Each row of a before or after table is a point. The points were changed in one or more steps. Then noise was added and the rows were shuffled. The steps act on columns, c1 being the first. What was done? A step turns or swaps two columns, mirrors them in a line or flattens them onto one, adds a multiple of one to another, or multiplies or shifts one. Angles are multiples of 10 degrees, from the lower column toward the higher: turns from -170 to 170, lines from 10 to 170 but not 90. Use the fewest steps. Two steps may share a column if one is a turn and the other turns, adds or multiplies; they go together, in the order done. Otherwise the lowest column goes first.

Before (8 x 2)
[[ 16 -15]
 [  9 -10]
 [-19 -10]
 [-23 -20]
 [  4  10]
 [ -5  -7]
 [-15   1]
 [ 36  -9]]
After (8 x 2)
[[  4 -31]
 [  2  31]
 [  4 -44]
 [ -3 -22]
 [ -6   3]
 [ 14 -27]
 [ -9 -60]
 [ -8 -31]]
Steps: multiply c1 by 0.4; multiply c2 by 3

Before (14 x 6)
[[  7  -4   2   2   6   2]
 [  4  -3 -14  -2 -13   5]
 [ 12  -8  -8  -1  -7  11]
 [ 12   9   1  34  15 -26]
 [  9  22  11  -3  -9   5]
 [ 31   7  -2  30  11 -15]
 [  6  -5  -5   2 -11  -9]
 [  9  21  -9 -12   2   6]
 [  3 -10  -6 -11   2   1]
 [  3  -7 -12   2  -2  19]
 [  0  -3  -7  11  -5  10]
 [  1 -14  -2  -6  -6   1]
 [  3  -5 -14  -3  -6  -2]
 [ 11   6  -5  40  17 -24]]
After (14 x 6)
[[  2 -16 -12 -16 -11 -19]
 [-59 -28  -1  21  20  53]
 [ 13   8   7   2  -9 -33]
 [ -3  15   4  -2   3  -3]
 [-21   2   3   5 -12  18]
 [  1  15   3   5  -6  -1]
 [-51 -23   2  18  15  13]
 [-57 -30   7  25  23  51]
 [  6  -6   7 -20   3 -18]
 [  6   4  13   0 -18 -10]
 [ 22  -6   8  11  -8 -24]
 [ 35   4  12   4  -1 -45]
 [ -1   1  -3   3   9  -9]
 [ -5   6  13   0  -7   4]]
Steps: multiply c6 by 3; turn c1 and c6 by -140 degrees; mirror c2 and c4 in the line at 110 degrees; multiply c3 by -1; multiply c5 by 1.3

Before (14 x 12)
[[ 14  -1  -1  -3  -6   0  -6  -3 -10   7  18  29]
 [  6 -27 -19 -31   1  -1  -4  -6   0 -25  -3  23]
 [ -1  19  10   4  -2   0 -28   5   3  -3   1   5]
 [ 20  12 -12   0 -11 -12  -7  -9   1 -20  20   8]
 [  9  -9 -12  -4 -18 -27  -3  18   7   2  -8   8]
 [  9  41  23 -25 -34  -1 -13   9  26  10   4   2]
 [-24 -27  -3 -32   1   4   8  -2  -2 -12  -4   0]
 [ -3 -13   1 -11  11  -7  19  -6   0 -23 -11  28]
 [ 34  10  -6   2 -11  -5 -19  -3   0   9 -14  10]
 [-11   8  17 -14  17  10  33  -4  -3   7 -10 -22]
 [ 14  22  -2  14 -29  21  -3   2  -4 -15  10  15]
 [-28  -8 -26 -37  13  -6   8 -11 -17 -13 -15  20]
 [ 16  -2 -12 -15   3  -3   1  32  -3 -16   3   8]
 [  5  24 -13   7   2   9 -11   6  27  16   1   2]]
After (14 x 12)
[[ 18  -2  10 -23  -2  -4   3  -3   6  35  -9   6]
 [ 10  -9  14  -7  11 -28 -20  -5  14  14   0   7]
 [  6 -27  17 -50   4  -1   2  11  24  11  -6  25]
 [ 14  22  -2  23  17  21 -34   5  12  11  -9  15]
 [-22 -26   3 -50  -9   5  -1   4  -4   8   2  -1]
 [-11   7 -11 -21 -39  10   8  -1 -25  -7  18 -22]
 [  6  25  10  10  10   9   6  -7  30  -6  -7   2]
 [ -2 -14   4 -19 -24  -7   9   8  29   9   9  27]
 [  9  44 -22 -42  27  -1 -38  -3  30   1   9   0]
 [ 34   8  12   2  22  -6  -8  -2  11 -10  10  10]
 [ 21  13   0   0  11 -13 -12   8  11   6 -23   7]
 [ -1  20  -9   8  28  -1   6   0   8   6   6   7]
 [ 15  -1  -9  -5   7   0  -6  -3  20  -8 -16  30]
 [-28  -8  30 -61 -14  -5  12   6   4   1   0  20]]
Steps: turn c3 and c11 by 150 degrees; multiply c4 by 1.6; multiply c5 by 1.3; turn c5 and c7 by 110 degrees; turn c8 and c10 by 130 degrees; multiply c8 by 0.4; add 1 times c12 to c9

Before (13 x 24)
[[ 37  -6  15  -4  21  -4  10  26 -16 -27   4  35  16 -29 -14 -25  -9  17
   25   5 -35  30 -12 -19]
 [  9   3  12  -1 -16 -18 -14  -6   0 -17 -16  22  37 -20 -16  30 -31 -26
    3  31 -33 -19 -14 -18]
 [ 13 -15  15  30  -1  18 -15 -12  -6  17  -7   7  24  -7  13  15  -7   8
    7 -17  -2 -15 -19  12]
 [ 38  -2  19  -2  15  -7  28 -18  -3  24  20  15  39  27  15  12 -36 -14
  -13 -20  15 -24  -3  21]
 [  7  28 -22 -28  30  21   6 -17 -16  -8  18  28  16 -18   0 -20  12 -17
  -17  23 -30  21  10  -7]
 [ 28  39 -30  10  20  27  20  24  15  -4  13   1  33 -10 -10  -1  11   2
  -19  -3  19  -6 -19 -14]
 [ 27   7 -10  18  -7 -18  12  36   3  25  13  12   7 -22 -31 -12 -41  -4
  -15  18   5  -9   6 -24]
 [  9  -4 -41 -16  31  25  -5   8 -13  25 -15  -2  14   2 -29 -14 -10 -13
   -5  23 -19 -21 -23  17]
 [-10  11  -5 -15  16  29 -18  -6  14  13 -17 -14   0  22 -11 -25  -5  -6
   13  14 -12  25  27  12]
 [ 27 -17   5  12  -3  -3 -19 -21  11   7  32 -16 -16  27 -21  14  17  -5
   -2   7  -5  -8  16 -14]
 [-11  17  -5 -27   3  -4 -23  12  19  27  16   6  13 -12   1  18 -17  -9
  -13 -23   7 -15  -5   0]
 [ 15   4 -23 -24 -22  22  22   1   6   3 -16  22 -16  -9 -27  21   8  31
   -1   7  13  30  -2  29]
 [ 15 -10 -30 -25  31  12 -15  -5  -6 -27  -3  27  -9   7   2 -11  -7   5
  -16 -19   1   9 -26 -20]]
After (13 x 24)
[[ 11 -17  14  28   1 -24 -14  -8  -3  24 -25   7  25  -8 -12 -18 -10   6
    1 -21 -11 -17 -24  -3]
 [ 18 -13 -29 -28   6  56 -14  -2   2   5 -26  27  -8   5  -3  15  -3   3
   10 -20  20  14 -26   1]
 [ 30  38 -29  11   4  41  20  20  -1  22  -5   1  33  -9  18   8   6   2
   23  -6  13  -9 -19  18]
 [-14  13  -2 -29   3 -27 -22  10 -15   3  -5   4  13 -12  13 -17 -17  -7
   18 -20  -3 -15  -3   6]
 [ 40  -1  21  -5   1 -45  24 -16 -15  -1  -6  14  39  30  -7  -8 -37 -14
   23 -18 -20 -25  -4  13]
 [ 12   7  11  -5  -6  -1 -19  -7  15 -20 -36  22  39 -18   7 -30 -28 -23
    6  33  18 -19 -12 -30]
 [  9  27 -20 -29  15  39   5 -15  13  17  -4  28  15 -21 -15  26  13 -11
   10  20  12  23  11 -27]
 [ 31 -16   3  10  -3 -12 -24 -24   7  -3  11 -18 -17  26  23  -6  17  -7
    7  11  11  -7  13  -3]
 [ -6  12  -1 -13   5   5 -22  -2   1  29 -35 -17   3  19  19  21  -2  -5
  -16  11 -11  27  24 -11]
 [  9  -4 -42 -17  13  25   2   4  30  30 -34   0  16   1   7  19 -14 -16
    0  23 -17 -19 -24 -24]
 [ 39  -8  10  -6  11   9  11  30  22  -8 -10  37  17 -27  -8  16  -9  15
  -31   7  21  27 -14 -31]
 [ 14   4 -24 -27  -7  26  22  -2  18  24 -38  25 -14  -5  21 -19   9  34
    9  14 -25  34  -3  11]
 [ 27   6  -8  20  -2 -22  11  35  22  -9  -8  12   9 -19  21  14 -41  -6
   12  19  19  -7   8   3]]
Steps: turn c6 and c10 by 70 degrees; add -1 times c3 to c6; multiply c5 by 0.4; turn c9 and c15 by 130 degrees; shift c11 by -20; turn c16 and c19 by 160 degrees; turn c21 and c24 by 90 degrees
